Rows are points. A path goes straight from each point to the next, and from the last back to the first. The post is the endless flat space through its rows: a point in 2 columns, a line in 3, a plane in 4, and so on, so that a path can go around it. How many times does the path go around the post? Going back the other way cancels.
In the rows, 128 means zero.

Post (2 x 3)
[[ 93 124 132]
 [166 146 124]]
Path (12 x 3)
[[130 147  98]
 [135 118  81]
 [156 128 140]
 [187 114 158]
 [159 154 183]
 [125 151 136]
 [ 54 151  94]
 [161 130  98]
 [185 114 154]
 [189 150 181]
 [ 85 160 139]
 [ 86 156 135]]
Times around: 2

Post (5 x 6)
[[103 119 152 123 152 133]
 [104 121 171 140 179 165]
 [150 133 171 133 118 148]
 [103 146  81 127 115 161]
 [150 108 125 143  63 146]]
Path (31 x 6)
[[106 117 178 158 136 143]
 [108 101 169 122  87 154]
 [149  90 170  99  79 153]
 [140 110 202 165 186 229]
 [138 143 120  79  58  97]
 [ 88 143 140 107 132 113]
 [120 175 105 163  97 157]
 [119 151 100 136  62 124]
 [114 148 146 112 128 158]
 [161 128 163 113 100 163]
 [136 122 139  94 140 168]
 [ 98 114 164 129 170 171]
 [ 76 134 152 111 140 133]
 [ 94 170  66 155 116 196]
 [167 123 119 174  68 137]
 [195 166 147 127 122 174]
 [164 109 100 148  58  93]
 [141 116 166 181 170 154]
 [154 179 164  68 203 136]
 [103  93 121 122 114 141]
 [ 66 133  81 122 103 185]
 [ 91 155 171 156 136 175]
 [110 174 126 147 150 164]
 [ 92 108 108 150 159 152]
 [160  98 176 150 114 136]
 [141 149 162 163 137 167]
 [ 78 127 127 137 133 126]
 [ 86 107 187 114 122 130]
 [ 83 126 173 108 141 124]
 [ 79 118 111 179 136 168]
 [156 140 152 168 105 172]]
Times around: 1

Post (10 x 11)
[[101 114 114 126 100 136 189 131 179 139 145]
 [110 145 191 130 129 127  71 201 131  80 169]
 [132 150 134 128 120 126 126 136 125  90 108]
 [145 126 127 154 109 106 147 101  91 112 138]
 [121 120 108  83 164 175 129 152 141 152  98]
 [131 137 106  98 134 106 149  97 159 176 125]
 [166 139 174 139 145 141  91  91 143 160  68]
 [101 147 112 172  94 111 180 153 155 133 162]
 [100 139 180 144 155 141  74  63 161 137  79]
 [105 137  92 181  67 153 154 142 150  50 167]]
Path (29 x 11)
[[166 119 143 113 162 185 123 124 100 145  98]
 [130 144 119 110 212 158  50  68 137 137  96]
 [120 143 137 210  90  72 157  96 163 110 123]
 [129 161 173 129 109 129 104 210 204  99 110]
 [ 59 136 187 135 175 143 122 155 146  85  88]
 [162 151 124 188 117 122 141 130 103 129 136]
 [126 135 134 123 158 117 113  68 162 122  78]
 [123 124 150 209  95 135 149 172 158 111 176]
 [154 143 177 110 149 120  99 157 158 129 163]
 [120 133 137 129 123 195 122 114 160  84  88]
 [134 105  83  73 182 168 139  75  95 226  81]
 [142 125 109  90 116 176 182 152 184 149  99]
 [146 138 115 142 121 141 156 130 125 120 133]
 [134 114  97 132 157 197 110  76 199 130  58]
 [ 71 112  99 104 143 116 109 102 129  67 118]
 [ 99 129 111 100 118 112 135 130  89 106  93]
 [108 159  68 103 125 117 161 132 117 126 133]
 [ 76 142 111 114 136 154 152 171 165 117 161]
 [167 104 179 116 168 132 122 117 126 146 114]
 [153 101 107 180  93 152 166  79 195 174 125]
 [ 98 150 136 120 130  90  99 202 172 151 145]
 [ 90 122 131 168 139 140 136 179 143  86 167]
 [ 99 178 121 134  99 116 154 101 219 113 114]
 [117 134 158 155  73  72 179 106 140  75 176]
 [197 118 174 134 118 128 141 140 175 153 124]
 [ 81 118 122 155 133 156 118 128 149  97 149]
 [101 141 137 198 124 167 117 116 158  55 146]
 [156 159 155 136 110 118 134 167 119 141 168]
 [160 154  56  96 132 136 137  92 143 180 111]]
Times around: 1

Post (13 x 14)
[[141 155  92 132 174 118 119 121 135 133 132 105 148 128]
 [149 123 119 157 108 116 107  77 197 128 144  92 122 124]
 [ 66 150 110 119 115 116 146 123  96 119 159  90 147 126]
 [130 113  98 134 143 117 144 137 176 145 179 105  94 171]
 [144 101 167 108 163 163 104 147  80  99 113 140 167 155]
 [ 83 129 102 108 105 133 165 125 144 164 123 127 104 149]
 [ 59 117  98 135 160 148 110 149  92 148 161 178 115  83]
 [117 154 129 114  94  92 114 120 158 173 121 145 136 113]
 [141 138  75 125 126 124 124  83 137 179 117 143 149 152]
 [131 126 135 129  92 121 156 147  87 121 159  59  77 145]
 [ 95  97 167 111 212 133 116 141 121 161 163 157 111 119]
 [143 137 141  97  95 103 139 111 171 125 147 145 110 114]
 [194 148 150 164 132 110 136 109 148 127 135 106 195  88]]
Path (29 x 14)
[[128 132 105 140 150 146 177 202  61 190 143 145 136 103]
 [ 96 161  79 101 186 134  70 144 106  59 192 107  99 121]
 [139 183 141  94 187  89 114 140 122 138 150 125 127 122]
 [116 133 143 163 146  84 176 114 152 160 175 124 165 141]
 [152 149  96 120 161  80  63 137 140 118 137 124 203 177]
 [130 102 139 144  85 109 158  74 170 135 139 120 153 106]
 [161 107 107  97 146 148 174 138 111 184  93 126 139 187]
 [144 134  88 143 217 132 119 133 170 124 197 125 171 144]
 [126 153 106 166 210 145 106  85  65 115 156  56 125  88]
 [ 85 162  70  86 204 141 128  94  95 116 148  62 154 156]
 [139 149 135 156 161 149 141 140 169 195 154 105 135 132]
 [ 86 150 110  90 142 114  89 103 165 194  96 175 161 169]
 [140  84 168 129 138 132 110 132 165 154 116 213 101 127]
 [113 160  54 153 103 103 191 136  75 167 131 101  81 114]
 [ 55  89 144 138 181 103  70 206  88 130 179 124  70 106]
 [ 87 168  87  90 130 108 135 138 152 147 127  66 166 127]
 [111 109 121 135  98 152 143  81 118 183 164  84  88 135]
 [135 184 128 138 135  76 117  89 133 153 163  67  97 124]
 [ 62 100 117 172 129 142 164 107 141 151 146 147 158 170]
 [126 118 137 126 103  51 136 119 119 165 158  96  87  99]
 [123 100 153  79  89 121 209 132 137 160 157 106  73 141]
 [103 137 152 123 155 130  88 107 198  49 203 143 167  72]
 [123 165 119 117 121 120 130 112 168 126 174 139 114 148]
 [112 129 153 182 119  88 105 118 127 144 128 112 148 107]
 [135 118 145 116 157 111 153  68 118 121 114 148 249 132]
 [139 125  89 149 191 125 113  89 168 152 114 169 137 141]
 [105  94 153 155 192 128 143 173 132 125 219 143 176 152]
 [112 143 117 145 170  94 166  86 180 162 135 127 196 115]
 [116 104 110 101 125 165 165 104 120  88  65 112 169 147]]
Times around: 4

Post (17 x 18)
[[165 129 119 138 141 126 141 131 165  91  82 123 155 160 153 113 120 159]
 [163  89 134 133 117 141 147 184 135  99 113  93 169 137 134 104 135 123]
 [141 114 158 160 123 123 117  97 145 120 100 170  73 145 104 165 117 148]
 [101 105 108 126 151 151 132  75 120 117 104  60  82 135 124 150 138 119]
 [101 166 154 157 131 132 159 118 114 160 122 146 144 134 176 131 109 147]
 [144  73 108 157  74 156 156 155 130  85  96 183 144 130 156 125 113 164]
 [121 149 115 181 142 125 133 124  73 138  96 143  90 116 121 118 149 149]
 [127 156 113 178 101 139 167 106 112 164 164 126 190  69 113 151 128 139]
 [149 107 115 139 118 113  91 128 157  67 135 136 122 111 108 114  75  90]
 [145 142 116  95 109 134 124 117 148 148  79 157 159 132 143 143 148 131]
 [134 106 107 117 144 138 116 160 196 126 164 173 107 131 120  99  85 139]
 [137 143 106 133 144 129 164 165 145 103 131 141 183 206 153 105  98 122]
 [145  99 107 151 194 128 160 124 104 148 115 152 132 121 167 152 103  63]
 [168 109 132  98 152 144  97  92 184 140 221 197  55 125 125 118  80 123]
 [119 104 153  93 150 127 118 125 156  82  92 145 103 128  99  96 163 158]
 [129  88  96 162 149 120 107 111 120 143 172 124 156 128 163 152 110 108]
 [151 122 140 113 139 123 117 132 110 113 111 121 126 101 100 133  82 139]]
Path (23 x 18)
[[198  99 152 171 109 135 135 183 129 146 112 223 169 170 146 132 116 164]
 [193 148 122  67 103  98  83 117 147 104  54 188 121 145 190  72 136 132]
 [120 106 150 111 145  88 106 129 160  82 163 142 108 164  89 153 100 108]
 [113 106 134 155 105 150 186 135 162 113 128  51 156 135 180 148 135  94]
 [111 132 138 140 165 142 177 149 174 104 129 170 189 106 121 134 148  65]
 [178  86 109 156 162 145 117  93 210  74 171 168  85  96 100  90  96 124]
 [145  88 116 115  88 125 100 101 144  65 108  99 102 120 104 114  67 137]
 [180  76 151  70 145  95  97 134 159  61  83 213 126 115 178 118  35 100]
 [109 146 120 168 123 131 219 122  68 120  77 140 200 117 171 175 160 120]
 [141  73  89 138 152 128 138 191 155 149 161 231 121 139 169  95 103 192]
 [161 112  99 149 145  90 117 178 169 129 164 242 177 168 119 106 148 132]
 [118  93 102 112 153 160 158 146 157 165 117 123 134 114 171 148 139 108]
 [122 116 112 103 174 193 168 112 160 104 138  79 132 103 130 136 109 112]
 [ 87 188  98 155 102 181 177  96 127 196 119  93 168  95 177 124 103 118]
 [121  73  93  98 144 169 135 107  85 124 136  73  89 154  90 147 104 126]
 [102 119 115 143 147 105 167 126 115 148 127 134 150 133 169  92 113 100]
 [199  87 126  79 169  99 106  53 156  42 126 170  75 122  44 170 134 145]
 [125  84 102 108 164 110  47 147 174  44 135 197  68 209 152 118  76 122]
 [160 100 145 125 117 159 135 131 190 102 134 143 108 142  79 129 127 117]
 [139 113  61 142  91 166 149 112 112 126 141 168  99 135 158  80  85  75]
 [142 107 130  92 153 117 128 116 114 145 129  82 125  77  73 158 133  82]
 [112 152  52  90 121 174 149 107 135 152 110 191  77 105 129 131 202 168]
 [157  98 129 171 115 172 155 171 117 121 146 140 150 153 126 151 110 184]]
Times around: 4

Post (17 x 18)
[[159 108 127 129 143  70 157 128 175 144 152 117 135 132 140 148 119 145]
 [128 137  98 121 141 187 174 146 130 123 124 125  63 178 101 112 148  82]
 [154 124 116 114 137 186 175 174 104 119 130 152 106 135 107 168 109 130]
 [173 163 112 140 155 120 132  92  96  71 165 179 178 117 101 114 136 163]
 [142 123 124 163 175 114 172 152  71  98 108 175 167 119 160 145 100 135]
 [123 119 119 112  81 142 143 153 108 143 100 169 126 160 130 138 125 100]
 [138 116 206 153  91  93  78 140 169  90  56  97 182 133 132 153 114  95]
 [112 106 184 120 142  64 132 141 143 130  91 156 174 151 123 149 121 132]
 [111 111  87  87 146 163 111  78 115 142 112 120 141 121 121 140 103 121]
 [ 98  77 106 121 118 138 124 117 154 128 136 123 157 140 146 128 110 109]
 [ 82 123 161 137 133 142 146 136 170 161 102 170 118 103 146 135 111 131]
 [122  87 166 122 131 139 129  77 100 106 122 166 124 121 182 174 115 134]
 [115 108 150  91 131  85 108 171 112 109 101 109 158 114 150 101 118  83]
 [ 57 107 141  81  48 130 119 120  77 184 113 149  93  97  93 126  86 143]
 [108  93 106  83  60 158 165 115 119 123 121 121 103 117 115 154 135  80]
 [131 102 148 135 131 149 151 130  77 131 118 154 128 103 142 109 158 122]
 [108  98 116 126 147 112 121 175 158 104 106  90 101 130 141 111 152 110]]
Path (25 x 18)
[[121 122  88 107 128 182 151 131 130 171 155 182 160 117 101 109 102 119]
 [173 100 125 106 109 161 165 166  95 134  86 118 120 140 102 137 142 122]
 [124 111 151 127 157  81 108 160 105  94 124 128 154 121 159 126 110 176]
 [ 87  98 117  79 142 147 168 162  86 114 117  79  87 111 102 168 122 109]
 [112 108 143  91 127 118  83 148 131 114  58  95 158 120  94 122 175  67]
 [120  62 212 224 187 104 161  77 161  50  51 159 205 106 245 195  85  70]
 [149 119 160 171 105 168 185 127  72 176  57 134 104 152 116 124  97 122]
 [101 134 139 101 120 110 109 107 159 154 114 111 164  94 171 107 102 107]
 [130 122 128  45 126  89 178 158 124 115 168 128 113 112 113 101 176  75]
 [115 118  86 142 169 181 109 152 157 113  93 177 104 112 138 157 129 140]
 [190 165 150  82 112 142 146 131 140 188 148 175 148 143  85  91 116 133]
 [ 79  94 143 129 123 124 188 155  56  74  73 156 187 170 107 157  97 107]
 [130 148 141 108 155 110 137 160 106 129  76 115 158 152  86  88 118  97]
 [171 147 149  79 157 100 151 124 134 146 114 185 105 139 100 161 101 111]
 [111 141 100 126 128 200 129  87 109  88 113 171 130 111 122 126 136  75]
 [ 95 160 176  72 148 137 142  90 158 142 114 156 121 109 117 149 158  93]
 [ 94 130 140 122  81 102  97 121 101  81  50  76 139  80 120  99 148  96]
 [ 91 121 127 116 159 182 170 174 119 146 106 192  69  76 165 139  97 160]
 [ 96 123  65 151 103 200 172 108 121 104 136 207  80 109 114 166  74 109]
 [109 147  88 102  88  60  83 154 138 134 105 107  90 185  96 111 175 105]
 [ 71 121 110 129  73 140 154 160 171 126  52 118 153 117 115 120 157  69]
 [ 86 121 174 133 167 128 104 122 179 107  75 154 165  63 178 144  51 166]
 [120  65 144  89 147 155 127 110 174 151 119 105  67  71 191 119 120  97]
 [102 104  95  64 101 211 144 148 153 117 115 138  98 149 115 129 174  15]
 [107 123 138 165  66 151 165 140  64  81  86 184  95 151 103 180 161 120]]
Times around: 0

Post (17 x 18)
[[108 170 122 119 101  78 162 130  78 116 105 147 116 102  92  78 119  95]
 [129 129 172 145  96  74  75  88 123 101 146 177 138 122  94 129  98 143]
 [154 139 106 176 151 104 114 142 147 101 109 153 174 127 130 134 156 123]
 [163 135 143 136 133 134 104 169 109 142 110  99 180  97 139 111 149 131]
 [181 101 129 145 120 113 142 194 125 161 125  97 121 128 151 161  84  86]
 [122  87 110 102  99 112 116 137 151 161 164 164 124 151 122 136 110  96]
 [134 116 116 129 132 157  79 152 159 152 107 170 159 203 121 171 107 100]
 [128 135 102 151 102 129 106 134 176  92  93 150 124  97 105  99 152 137]
 [100 146 124 115 146 179 141  91 122 118 158 163  89  86 140 132 111 124]
 [125 133 166 146 193 103 116 112  91 124 137  94 119 159 109 160 105 153]
 [145 131 150 126 164 147 149  56 101 100 103 125 118 145 117 119 152 144]
 [122  75 144 154 163 159 133 113 106 161 135 151 136 152 121 127 124 138]
 [153 166  82 168 109 120 177 124 138 148 163 158 158 149 112 141 139 145]
 [ 65 134 184 123 116  89 106  53 127  72 167 143 111 175 105 103  79 118]
 [126 105  64 104 130 151 134  47  71  91 169 144 123 152 166  95 118 152]
 [158 106 124 117 131 131 164 150 138 180 133 159 135 100 162 103  95 142]
 [ 53 109 176 108 149 132  84 110 100  88 106 131 141 156 144 161 115 130]]
Path (25 x 18)
[[148 104 120 183 137 125 125 108 109 104 152 117 145 199 106  86 112 130]
 [129  74 111 172 156 133 104 175  66 164 162 152 184 153 115  87 128 139]
 [179 169 107 141 125 129 121  89 137  67 144 113 138  91  96 172 167 142]
 [108 171  98  88  96 133 128  98 115 165 112 130  92  63  93 130 142 137]
 [179 135 150 131 133 131  73  32 125 100  87 171 119 120 125 149 167  83]
 [127 131 131 124  86 121 135 151 105 229 133 182 128  98  78  94  73 133]
 [ 80 170 127 125 167 135 150 123  85  81  74 160 125  86  78 102 138 129]
 [185  83 151 152 139 171 104 180 151 185 130 120 200 138 153 119  82 117]
 [117 107 131 130 100 145  56 147 144 115  87 116 191 108 175 146 130 177]
 [144  79 106 164 130 107 128  80  94 149 212 150  93 114 178 121  98 177]
 [115 150  98 174 147 117 147  93  98 112 159 176  94 125 103 161 165 148]
 [111 147  91 144 218 132 125 152  90 144  84 127 107 143 101 125 185  94]
 [ 85 114 176  71 131 178 112 147 140 138  48 178 171 203 108  72 150 129]
 [128 126 121 109 114 131 124 128 106 149 121 179 189 180  81 131 106  61]
 [ 64 122 149 162 174  98 110  73   8 151 120 191 150 155  28 136 149 152]
 [197 130  76 166 105  92  61 202 141 152 140 161 197 108 113 122  88 136]
 [ 89 114 187 122  75  95 148 117 100  98 188 112 150 176 129 125 102 165]
 [150 161 173 125  56  95 135 125  80 142 172 139 196 171 135 137 122 184]
 [165  84 126  74 160 162 121 105 139 109 103 185 115 119 159 139 135  59]
 [188 102 179 103  93 175  40 118 155 166 166 129 174 130 110 143  71 126]
 [103  98 167 140 136 139  76 108 159  94 113 134 157 145 137 136 107 160]
 [111 148 143 133 134  93 141 113  96  88 174 137 134 146  97 166  72 103]
 [126 128 129 129  74 117 121  69 102 128 126 159 133 167  74 198 113  96]
 [112 120 170 154 142 163 163 145 169 140  89 109 194 172 161 160 152 124]
 [146  76 156  84  68 177 105  90 120 154 163 175 155 141  78 129 141 101]]
Times around: 1
